Every row gives one point. Each table stands for the endless flat space through its points: a line for two points, a plane for three, and so on. The two share one point or none. Which?

First (2 x 4)
[[-16 -22  22 -36]
 [-12 -18  22 -30]]
Second (2 x 4)
[[  0 -30  10 -36]
 [ -4 -22  16 -30]]
They share: [ -8 -14  22 -24]

First (2 x 6)
[[  1  -6 -13 -15 -19 -36]
 [  4  -3 -15 -12 -25 -43]]
Second (2 x 6)
[[-25   6   5 -43 -30 -50]
 [ -9  -6  -9 -29 -14 -36]]
They share: no point

First (2 x 9)
[[  9 -30 -17 -16 -23 -26 -15  30 -33]
 [ 30 -24 -23 -16 -17 -35   6  24  -6]]
Second (2 x 9)
[[ 15 -14  -9 -26 -25 -50  11  24  -3]
 [ 35 -44 -39  -1 -10  -5 -19  29 -33]]
They share: [ 23 -26 -21 -16 -19 -32  -1  26 -15]

First (2 x 11)
[[ 36  19 -17  -9  -1  23 -20   7  16 -20  13]
 [ 40  15  -7  -7 -19  25  -8   1  24 -32  25]]
Second (2 x 11)
[[ 19   3 -22  -4   5   7 -14 -14  27 -41 -17]
 [ 44  33 -22 -14  10  32 -34  26   2   4  23]]
They share: [ 34  21 -22 -10   8  22 -26  10  12 -14   7]

First (3 x 14)
[[ 35 -28  12 -19 -23  -2   2  11  25   0   9 -35  11 -22]
 [ 26 -18  12 -27 -15  -9  -8  13  18   4  -3 -34   9  -5]
 [ 26 -34   2 -15 -29 -13   4  -1  34 -14  13 -26   5 -23]]
Second (2 x 14)
[[ 20  -2  20 -22 -11  -9 -19   8  10   1 -11 -28   5   8]
 [ 18   8  24  -8 -13   9 -11   2  12  -5   5 -22   5   6]]
They share: no point

First (2 x 18)
[[ 11 -21 -14  20 -13  33  -7  -1  24 -17   1 -40  15  21   0  18   6   9]
 [  5 -33 -20  17 -31  39 -22 -16  36  -5  19 -13  18   6 -24  12  21   9]]
Second (2 x 18)
[[ 23 -43   0  15 -25  51   4  -4  12 -23  -1 -21  -2  20   8  10  27  19]
 [-12   2 -40  25 -10  11 -36  -9  52   2  19 -46  43  10 -32  25 -13  -6]]
They share: [  9 -25 -16  19 -19  35 -12  -6  28 -13   7 -31  16  16  -8  16  11   9]

First (3 x 24)
[[-14 -35  31  24 -15  -5  18 -20  14 -39 -24  24 -10  26 -27   7  -2  -8
   14  41 -16  -6  20  33]
 [  5  -8 -28  -2  -5  41  21  35  22  -4 -52  21   6   2  15   3  25 -27
   32  12 -31  29 -23  -7]
 [  3 -11 -21  -1  -7  36  18  27  24 -11 -47  27   7   2  12   2  22 -28
   29  16 -31  25 -18  -2]]
Second (3 x 24)
[[ -4  -7  24  42 -35  33  14  28   7  -7 -29  27  19  12  12  12  23 -20
   42  24   3   1   1  30]
 [-11 -25   7  12 -33  35  13  31  10 -22 -43  40   2  38  25  37  36 -12
   44  41 -20  27  29  35]
 [ -6 -27   8  13  -1   2  23 -12  19 -28 -33  14 -10  12 -27  -5  -3 -14
   11  27 -24   1  -4  11]]
They share: [ -7 -25   9  15 -11  12  20   1  16 -25 -35  21  -5  18 -12   6   8 -14
  21  30 -21   7   4  18]

First (3 x 24)
[[-26 -38 -10  22  -9  38 -17  18 -32  12 -33   3  33 -31  21 -26 -16 -16
  -20  21  18  11 -40  -1]
 [-22 -26   2   8  -9  24  -7  14 -30   6 -45  13  17 -17  25 -24 -26 -14
  -22  23   2  -1 -38   3]
 [-16  -8  20 -11  -1   7  13   3 -30  -2 -54  25  -3   2  26 -23 -35 -14
  -21  21 -28 -10 -28   7]]
Second (2 x 24)
[[-15 -33  15   7  -2  20   3   0 -38  10 -37  14  24  -8   5 -36 -17 -17
  -14  20  -8  -2 -32  -1]
 [-27  -6  12   1  16  44   9  12 -38  10 -16  11   0  -8  23 -12 -23 -35
   -2  -4 -17  22 -26  26]]
They share: no point

First (3 x 24)
[[ 52 -12 -33  46   9   3  11 -55  31 -22  24 -24   8  13 -22 -16   6  66
   14 -28   0 -60  -4 -11]
 [ 16 -16 -45  42  -3  -5  -9 -39  -1 -26  20 -28 -20 -11  10 -28  -2  46
   42   0 -32 -36  -4   1]
 [  7   4 -18  26  -6  14  10 -26 -12 -36  -5 -23  -6  -8  -9 -22 -19  32
   13 -41  -1 -27   8 -29]]
Second (2 x 24)
[[ -8   3 -40  52 -12 -20 -22 -11  -5 -54 -21 -34  -1 -14  21 -37  -5   8
   40 -31 -35 -19   4 -45]
 [ 22  -9 -16  10   0  34  26 -47 -17 -12  27 -16 -25  -8 -21 -13 -23  62
   10 -19   7 -37   4   9]]
They share: [  7  -3 -28  31  -6   7   2 -29 -11 -33   3 -25 -13 -11   0 -25 -14  35
  25 -25 -14 -28   4 -18]

First (2 x 24)
[[-50 -13  27   8 -15  27 -32  28   5  13 -35  13  -5 -12 -28  -3  -2  -5
   28  17 -18  -3   2  19]
 [ -5  -3   7  18   5  -8   3  43  40  58   0   8 -15   8 -33 -38 -12  15
   -7  62  22   7  32  19]]
Second (3 x 24)
[[-48  14  39   1  -8  11  -5  29  29  41 -28   6 -20  -1 -24 -27   9  20
   28  34  -8 -11  -3  18]
 [-16 -14   7  17  12  -1 -41  49   1  29  -8   2  -4   3 -24  -7 -19   0
   -8  50  12   1  25  26]
 [-56  39  55  -9   5  -2  -6  34  28  52 -27  -7 -30   8 -12 -32  18  39
   29  44  -5 -26 -16  22]]
They share: [-32  -9  19  12  -7  13 -18  34  19  31 -21  11  -9  -4 -30 -17  -6   3
  14  35  -2   1  14  19]

First (3 x 24)
[[ 28 -27  -2  31   7  45   7  42  22  -3 -42   6   1 -20   2 -13   5 -47
  -10  26  -7  12  25   0]
 [ 25 -30  -8  31   5  40   0  34  28  -4 -37  14  -6 -20   1  -7   0 -40
  -15  25 -11   8  29  -1]
 [ 38 -19 -32  31   7  41   1  26  46   1 -18  14   3 -22  -4 -13   9 -21
  -36  10 -13  18  37  -4]]
Second (3 x 24)
[[ 14 -48 -37  17  -7  59  17  18  50 -28 -63  -4   1   8  15  -6  -5 -26
   -4  17 -23  27  52 -16]
 [ 24 -21 -12  45  19  47  11  10  48  -3 -46   6 -21 -12  -6   1  13 -31
  -36  10  -7  14  47  12]
 [ 22 -44  -9  17 -15  11 -39  50  10   0  -3  52  -7 -40   3  -2 -29 -38
   -4  45 -23 -17   8 -16]]
They share: [ 22 -33 -14  31   3  35  -7  26  34  -5 -32  22 -13 -20   0  -1  -5 -33
 -20  24 -15   4  33  -2]

First (3 x 24)
[[-11  -8  11  -6  -2 -30  26 -21  -5 -38  12 -10 -38  -1  -2 -35 -16 -30
   37  15  16  39  48 -17]
 [-35 -32  35  -3  10  -6  50 -30 -14 -38  24  -7 -38  17  16 -32 -22 -18
   55   9   4  30  69 -29]
 [  2  -4  -2  -3  -7 -43  15 -11   2 -42  10  -7 -40   1  -9 -40 -22 -38
   40  20  12  51  50  -7]]
Second (2 x 24)
[[-45  19  43 -24  20 -44  23 -35 -21 -34  11 -33 -29 -28   9 -44 -11 -34
   -4  12  18  21  28 -23]
 [ -5 -16  -2 -14  -5  -9  38 -35   4 -29  11   2 -39 -18  -6  -4  -1  -4
   36   7  33  11  43 -33]]
They share: no point

First (3 x 24)
[[-50 -15  17  19  28 -29 -18  -6   6  19  -2  33 -12  20 -15 -30 -23 -53
    8 -25 -44  45  11  20]
 [-18 -12 -23 -19  26 -17 -24 -24  27   9 -40   5  41  14  -5 -16 -12 -11
  -14 -32 -16  26  42  18]
 [-18 -19 -11 -13  24 -17 -18 -26  26  15 -26  13  24  12  -7 -18 -11 -21
  -16 -37 -20  33  35  20]]
Second (2 x 24)
[[-55  -1 -12  -6  31  -5 -45   4  23  17 -43  15  -4  33   9 -13 -42 -27
   -2 -29 -16  44  36  12]
 [-13 -19  -6   0  25 -41  -3 -32  11   5 -13  15  50   3 -27 -31   6 -27
   -2 -23 -40  20  24  24]]
They share: [-34 -10  -9  -3  28 -23 -24 -14  17  11 -28  15  23  18  -9 -22 -18 -27
  -2 -26 -28  32  30  18]

First (3 x 24)
[[ 31   2 -23  32 -16  -2  12  24  33 -11  -7 -18 -10 -14 -50  -3 -20  36
   19 -32  -6  24 -25  -8]
 [ 47 -11  -2  12 -16   6   0  37  12 -19  -6 -23 -14 -12 -41 -25 -23  30
   13 -33 -19  41 -22  -9]
 [ 23   7 -36  36 -22  -6  16  15  42 -13 -12 -17 -12 -18 -49   9 -17  32
   25 -31  -5  17 -22  -5]]
Second (4 x 24)
[[ 45  18  10  15  -7  -5  16  -9  18 -26 -13 -35 -42   1 -12  25 -42  20
    5 -32   2  47 -23 -39]
 [ 45 -10   8   9  11 -11   8 -19   4 -14  -3 -55 -22 -25 -22  15 -50  26
   19 -26 -24  59 -15 -25]
 [ 36  17 -62  25 -68  21  14  56  47 -52 -28  29 -20   3 -31 -19  13  -1
   29 -23  -3   5   3  23]
 [ 41  -8 -15  12 -10  -4   6   2  15 -22  -8 -33 -16 -22 -29   2 -32  19
   24 -25 -23  45  -9  -6]]
They share: no point

First (3 x 24)
[[ -1  17  -7  -3  23   9  16  41 -21  36  22   0  18  -1   9  13 -40  11
  -23 -30   6 -15 -11  21]
 [ 15   5 -39 -19  15   5   0  33 -53  24  14 -16   2  19  21  45 -32  19
  -31  -2 -30  -7  17  13]
 [ 21   3 -41  10 -18 -14  34   0 -25  22  46  33   1  14   3  42   6  17
  -49  21 -26  26 -30  25]]
Second (4 x 24)
[[ 26  -5 -41  -6  14   9  33  21 -41  44  31   8  10   4  22  36  -4  18
  -30  -9 -22   9  -6  10]
 [  0  29 -27   8  14 -17  -7  21 -13  -2  29  -4 -12  12 -14  36 -56  -8
  -48  -1  -6  11 -20  36]
 [ -7  37  -9  16   7 -28 -33  22  11 -11   9   7  -2  12 -39  28 -61  -8
  -61  19 -17   5 -35  34]
 [ 15  11 -32  -2  15  -1  11  20 -23  26  21   6   9   7   2  29 -20   9
  -41   1 -23  12 -15  21]]
They share: no point

First (2 x 24)
[[  8 -27   5  28  -8  19 -25  16  40  14  49 -26 -26  23  -6   5 -54 -11
   30 -26  27 -49 -24  30]
 [-17 -22 -35  23 -28  34  15   6  30  -6  24   4  -1  38  39  25  -9  29
   15 -41  12  -4 -39  -5]]
Second (3 x 24)
[[ 22  -5 -33  11 -12  -1 -17  17  54  27  41 -16   5  42   8  14 -36   8
   26 -24  26   3 -43  -8]
 [ 26 -21 -37  13 -26 -17 -19   1  58  29  37 -14   7  38   6   2 -30  -2
   12 -20  30   5 -33 -12]
 [  9   2 -25  14  -3  22 -10  28  44  17  42 -15  -2  42  14  25 -38  18
   36 -31  20  -7 -48   1]]
They share: [ -7 -24 -19  25 -20  28  -1  10  34   2  34  -8 -11  32  21  17 -27  13
  21 -35  18 -22 -33   9]

First (4 x 24)
[[  2 -13  34  37  24 -12  13 -40  -9 -20 -13  49   4  37  -6  -4 -12   5
   14   3 -41  45  35 -13]
 [ 24  -9  14  44  11   1  28 -32  -9 -27 -27  -9  10  32  44  -6  36 -26
   -8  12 -24 -11  -5 -23]
 [ 17 -27  42  46  13 -16  23 -40   1 -20  -7  33   0  51  13 -17  13 -23
  -11  -7 -33  29  26  -4]
 [ -2  19  -6  27  26   6  11 -28 -29 -30 -37   9  16   3  18  16   0  19
   34  29 -35   9   7 -37]]
Second (3 x 24)
[[  0 -21 -25  45   4   8  46 -29   6 -33 -30  22  11 -10   4 -10  33  13
   15  44  -8   9  26   8]
 [ 16  11  -5  17  16 -28  30 -33 -30 -17 -18  -6  15  14  20   6   5 -23
   27  20 -40  -7 -10 -28]
 [ 26  27  -3  -2  23 -51  30 -38 -49  -4 -12 -20  21  21  21  16 -14 -43
   41  16 -58 -18 -33 -47]]
They share: [  8   3   6  34  11  -9  18 -26 -19 -31 -21   1   6  18  30  -2  22 -10
   8  10 -28   3   9 -17]

First (4 x 24)
[[-26 -20  -3 -11  -8 -35  12   9   4 -63  34  15  -1  15 -52   3  39  15
    2 -10  21  17  35 -17]
 [ 22 -32   1  -2  -6 -18 -22 -39  25  -3 -30 -10 -25 -11  -7   4  38  16
   21 -21   2  56  42  33]
 [-35  -8 -29  15  10 -32  39   6 -27 -41  63   5   9  28 -73   7  52   4
   15 -37  37  -5  20   2]
 [ -3 -14  -1  -1  -8 -34   4 -18  10 -26   9  -4  -5   1 -41   7  35  14
   23 -20  21  23  26  15]]
Second (4 x 24)
[[-13 -14  -7  -9 -35 -47  19 -25  55 -23   8  -6 -12  -8 -62  -5  31  27
    7  17   3   3  20  -4]
 [-22  -7  -6 -15 -15 -45 -16 -35  15 -38 -32 -12   8   7 -26  16  58  20
   10 -10  27  44  19 -10]
 [ 12 -29  10  -3 -19 -28  15  -1  35 -29  35  10 -25 -10 -52  -8  10  19
   18  -2  -1   8  41  18]
 [ 12 -32  17  -9   2 -19   0   1   8 -29  20  11 -21  -9 -30  -3  17   7
   22 -26  15  35  43  21]]
They share: [ -2 -20   5  -9 -12 -33  -4 -15  18 -35   2   1  -9  -1 -34   5  33  17
  16 -12  15  31  33   7]

First (3 x 24)
[[ 24 -13  28 -50 -62  49  -6 -30 -22 -11 -21  12  23  30   1 -24   5  13
  -22 -56  21  36   1  -9]
 [ -6 -12   4 -16  -5   1  44 -33  22 -48  21  26  29  -3 -46 -64  49 -22
  -31 -12  31   4  40  35]
 [ 42 -32  24 -29 -18  64  33 -19  16 -21 -37  22  47  13  20   0  -3  34
   11 -41  38   0  19   6]]
Second (2 x 24)
[[ 31 -13  -3  -5 -26  47  37 -26  13 -25 -25  43  45   8 -18 -29  11   6
  -23 -35  34  -4  16  32]
 [  6 -18  37 -45  -6  22  17 -41   3 -30   5   3  10  28 -13 -49  21  16
    2 -20  44  36  26   2]]
They share: no point

First (3 x 24)
[[-34 -15 -18  37  -3  15  26  46 -30 -23 -21  -8   1  31 -33  16  10  24
  -10 -16  17  33 -52  15]
 [-18   7  20   9  15  61  14  -2 -40 -37  11 -32 -17  61 -51 -28  18  66
   28 -20  13  27 -38 -11]
 [-36   7  13  24  47  34  33  19 -37   9  19 -16 -60  30 -17   5  20  49
   10 -43 -21 -13  15  21]]
Second (4 x 24)
[[-21  -9 -17  21  31  15  16  34 -40 -17  -9 -17 -19  41 -45  35  34  18
    8 -45  -7   9 -15  10]
 [-25 -26 -18  23  38   6  25  44 -45 -17 -11  -7 -11  47 -37  41  26  20
   12 -46   8   8  -1   1]
 [-18  21  -8  35   5  34  10  14 -34  -2  -1 -37 -42  21 -43 -13  33  38
  -16 -25 -27  13 -63  35]
 [-28 -53 -18  41  41  -9  43  56 -60  -2 -11   2  -8  50 -16  20   8  41
    3 -37  32   5  -1  -5]]
They share: [-34  -6  -5  31  16  24  28  34 -33 -12  -5 -12 -22  32 -28  10  14  35
  -1 -26   3  16 -27  16]
